Each row of a before or after table is a point. One or more steps were done to the points. Then noise was added and the rows were shuffled. The steps act on how far a point lies along the listed directions, d1 being the first. Name the steps. A step turns or swaps two directions, mirrors them in a line or flattens them onto one, adds a multiple of one to another, or multiplies one. Angles are multiples of 10 degrees, from the lower direction toward the higher: turns from -170 to 170, lines from 10 to 170 but not 90. Use the fewest steps. Two steps may share a direction if one is a turn and the other turns, adds or multiplies; they go together, in the order done. Otherwise the lowest direction goes first.

Directions:
(1): [0.67 2.28]
(2): [ 2.28 -0.67]
Before (8 x 2)
[[ 0.01  0.36]
 [-0.06  0.28]
 [-1.01 -0.19]
 [ 0.56  0.01]
 [-0.31 -0.40]
 [ 0.20  0.34]
 [ 0.16 -0.35]
 [ 0.60  0.29]]
After (8 x 2)
[[ 0.61 -1.15]
 [ 0.31  0.64]
 [ 0.11  0.77]
 [-0.40 -0.48]
 [ 0.29  0.47]
 [-0.07 -0.95]
 [-0.23  0.97]
 [-0.43  0.45]]
Steps: multiply d1 by 2; multiply d2 by -1

Directions:
(1): [-2.38  1.62  0.47]
(2): [-0.72 -0.25 -2.81]
Before (11 x 3)
[[ 0.06 -0.05 -0.34]
 [ 0.74 -0.51 -0.68]
 [-0.34  0.17  0.10]
 [-0.84  0.16 -0.45]
 [-0.43  0.13 -0.19]
 [ 0.02 -0.22 -0.49]
 [-0.41  0.42 -0.08]
 [-0.29  0.04 -0.08]
 [ 0.79 -0.32  0.58]
 [ 0.94 -0.21  0.30]
 [-0.10 -0.03 -0.47]]
After (11 x 3)
[[-0.31  0.15  0.16]
 [ 0.47 -0.17 -0.88]
 [ 1.00 -0.54 -0.10]
 [ 0.12 -0.28 -0.96]
 [ 0.27 -0.09  0.23]
 [ 0.28 -0.05  0.38]
 [-0.18  0.06  0.28]
 [-0.27  0.41  0.35]
 [-0.15  0.13  0.45]
 [ 0.35 -0.24  0.30]
 [-0.25  0.17  0.88]]
Steps: mirror d1 and d2 in the line at 170 degrees

Directions:
(1): [ 0.30  0.32 -1.43  3.80 -0.10 -0.53]
(2): [ 2.36 -0.61  1.52  0.03  0.11 -2.94]
Before (12 x 6)
[[ 0.19 -0.12  0.15 -0.39  0.14 -0.30]
 [-1.22  0.37 -1.34  0.82 -0.16  1.48]
 [ 0.67 -0.03  0.42 -0.57 -0.14 -0.24]
 [ 0.27 -0.11  0.83 -0.54 -0.21 -0.37]
 [ 0.01 -0.03  0.61 -0.56  0.18 -0.46]
 [-0.24 -0.03 -0.06  0.00 -0.29  0.01]
 [-0.04  0.10  0.31 -0.36 -0.08 -0.44]
 [ 0.62 -0.20 -0.04 -0.13 -0.14 -0.52]
 [ 0.30 -0.26  0.34 -0.59 -0.17 -0.43]
 [ 0.11 -0.25  0.44 -0.47 -0.08 -0.31]
 [-0.63 -0.17 -0.11 -0.39  0.16  0.69]
 [-0.54  0.25 -0.03 -0.08  0.04  0.13]]
After (12 x 6)
[[-0.49  0.23 -0.05 -0.24  0.10  0.12]
 [-0.72 -0.15 -0.03 -0.81  0.17  0.73]
 [ 0.14 -0.07  0.15 -0.13  0.09 -0.37]
 [-0.01  0.02  0.57 -0.32  0.12 -0.43]
 [ 0.34 -0.23  0.23 -0.23 -0.24 -0.37]
 [ 0.13 -0.29  0.40 -0.18 -0.13 -0.34]
 [-0.32 -0.07  0.06 -0.04 -0.26  0.10]
 [ 0.65 -0.01  0.31 -0.29 -0.15 -0.31]
 [-1.40  0.28 -0.93 -0.17 -0.09  1.67]
 [-0.01  0.14  0.17 -0.21 -0.07 -0.48]
 [ 0.65 -0.16 -0.12  0.18 -0.17 -0.55]
 [ 0.23 -0.11  0.73 -0.28 -0.23 -0.44]]
Steps: add 0.5 times d2 to d1

Directions:
(1): [-0.44 -1.19 -1.53 -3.29  0.95  1.30 -1.61  1.63]
(2): [-2.15 -0.94  0.83 -1.22  0.67  1.49  1.26 -3.27]
(3): [-0.90  4.12 -1.77 -0.73 -0.22  0.77  0.65 -0.21]
(4): [-2.28 -0.58  0.83  0.17 -2.63  1.06  1.63  2.38]
(5): [ 0.06  0.92  2.32 -2.66  0.43 -2.73  1.14  0.56]
(6): [ 2.80  0.62  1.82 -0.47  0.43  2.98  1.22  0.54]
Before (9 x 8)
[[-0.26  0.38 -0.23  0.32  0.06  0.70  0.25 -0.01]
 [ 0.39  0.26 -0.67 -0.16  0.12  1.04 -0.39  0.52]
 [ 1.49  0.02 -0.20  0.03  0.26  0.82 -0.33  0.37]
 [ 0.26  0.08  0.29  0.24  0.06 -0.25  0.46  0.48]
 [ 0.84  0.62  0.40 -1.06  0.40  0.58  0.35 -0.06]
 [ 0.16 -0.06 -0.22  0.19  0.23  1.03  0.07 -0.14]
 [ 0.03 -0.08 -0.06 -0.12  0.03 -0.42  0.09 -0.16]
 [ 0.43  0.80  0.93  0.09  0.47 -0.58  0.56 -0.74]
 [ 0.18 -0.43 -0.02  0.10 -0.11  0.33  0.00  0.38]]
After (9 x 8)
[[ 0.98 -0.72  0.75 -0.62  1.01  0.50 -0.14 -0.43]
 [ 0.07 -1.20 -0.41 -0.97  0.57  0.01 -0.72 -0.14]
 [-0.42 -0.19 -0.33  0.23  0.29  0.95 -0.02 -0.18]
 [ 0.30 -0.11  0.10  0.01 -0.21 -0.08  0.27  1.25]
 [ 0.48  0.42 -1.31 -0.41 -0.23 -0.37 -0.96  1.75]
 [-0.24  0.29 -0.32 -0.14 -0.30 -0.16  0.10  0.60]
 [-0.33  0.12 -1.12  0.23 -0.45 -0.05 -0.73  0.85]
 [-0.48  0.14 -0.73 -0.36  0.43  0.58 -0.18 -0.50]
 [ 0.25 -0.09  0.02  0.02  0.02 -0.22  0.18 -0.14]]
Steps: turn d1 and d6 by -90 degrees; multiply d2 by 2.5; turn d2 and d4 by -20 degrees; mirror d3 and d5 in the line at 120 degrees
